Every row gives one point. Examples show where two turns around zero, p and q, send a point. Where does a point land after both, in the order given? Backwards means that the second turn is done in reverse. Each puzzle has new turns, and all numbers are rounded.

Turn p:
[-1.20 -0.83] -> [-1.02 -1.05]
[0.32 1.77] -> [-0.03  1.80]
[ 0.88 -0.94] -> [ 1.05 -0.75]
Turn q:
[-0.46  0.46] -> [-0.17  0.63]
[ 1.80 -0.08] -> [ 1.52 -0.97]
[-0.42 -1.96] -> [-1.35 -1.48]
[-0.39  1.88] -> [0.61 1.82]
[-0.53 -0.29] -> [-0.60  0.02]
Where do these land?
p, then q: [-1.50 -0.28] -> [-1.51  0.22]
q, then p: [1.79 0.98] -> [2.01 0.34]
p, then q: [-0.29 -0.70] -> [-0.50 -0.57]

Turn p:
[-3.60 -0.35 -0.83 -0.70 -0.82  0.39] -> [-2.25 -1.41 -0.83 -2.40 -1.01 -0.77]
[-0.60  0.00 -0.41  0.31  0.65 -1.12] -> [ 0.22 -1.18 -0.80  0.24  0.22 -0.36]
[ 0.65  0.35 -0.82 -0.68  0.87  0.34] -> [ 0.14  0.88 -0.92  0.04  0.95  0.06]
[ 0.60 -0.16  1.74 -0.90 -0.08  0.17] -> [ 0.87  0.44  1.60 -0.65  0.54 -0.13]
[ 1.71 -2.42  0.88  0.33  1.05 -0.45] -> [ 0.77 -0.76  1.29  0.93  1.77  2.04]
[ 1.10  1.46 -0.60  1.66  0.67  0.61] -> [-0.21  1.11 -0.55  2.29 -0.14 -0.68]
[ 0.14  1.12  0.03 -0.02 -2.36  0.07] -> [ 0.46  0.93  0.21 -0.45 -2.35 -0.15]
Turn q:
[ 1.49  0.34 -0.57 -0.85 -1.03 -1.18] -> [ 0.98 -0.69 -0.76  0.23 -1.04  1.63]
[-1.27 -1.51 -2.06 -1.57 -1.15  0.58] -> [ 1.11 -2.91 -0.47  0.01  1.16 -1.01]
[-0.21  1.04 -1.06 -1.08  1.04 -0.18] -> [-0.27 -0.41 -1.49 -0.85 -0.90 -0.73]
[0.93 0.96 1.17 0.32 0.25 1.03] -> [-1.27  0.98  0.22 -0.75  0.18  1.08]
[ 0.22 -1.04 -0.22  0.91  0.17 -0.53] -> [ 0.77  0.62 -0.02  1.03  0.48 -0.19]
[ 0.44 -0.43  1.45 -0.92  0.47  0.45] -> [ 0.42  0.66  0.61 -1.55  0.41  0.45]
[ 0.50  0.19  2.19 -0.73 -0.84 -0.17] -> [ 0.26  0.33  1.67 -1.13 -0.50  1.36]
[-0.29 -0.38 -2.40  3.18  0.90 -0.36] -> [-0.64  0.90 -1.55  3.29  0.67 -1.46]
[-1.80  0.83  1.51  0.74  0.20  0.36] -> [-1.36  0.53  1.78 -0.29 -0.46 -1.14]
Where do these land?
p, then q backwards: [-1.65  0.88 -0.29 -0.02 -0.59 -4.01] -> [-1.15 -0.25 -2.55 -3.01 -0.39 -1.71]
q, then p: [ 1.59  0.64 -0.60 -0.68  0.83  0.79] -> [-0.97  0.93 -1.60 -0.76  0.32  0.11]
q, then p backwards: [-0.97 -0.45 -1.42  0.21 -0.03  1.11] -> [-1.02  0.18 -0.06  0.45  1.74 -0.37]
q, then p: [-0.60  1.97 -0.18 -0.14 -0.36 -0.11] -> [-0.72 -0.81  0.21 -1.19 -1.30  0.32]
p, then q backwards: [ 0.55 -0.49  0.36  1.14  0.49  0.12] -> [-0.07 -0.28 -0.13  1.03 -1.04  0.02]
q, then p: [-1.15  0.36  0.80 -0.74  0.07  0.40] -> [ 0.74 -0.58  0.58 -1.24  0.17 -0.12]
q, then p backwards: [ 1.24  0.44 -0.28  1.40 -0.16 -1.27] -> [ 1.54  0.29 -1.03  1.19 -0.63  0.29]
p, then q: [ 1.00 -1.48  1.75 -0.65  1.26  1.09] -> [-0.70  2.19  0.44 -1.91  0.12 -0.56]
p, then q: [-0.01 -1.87 -0.15 -0.52 -1.51  1.87] -> [-1.57 -1.19  1.29 -1.88  0.53 -0.45]
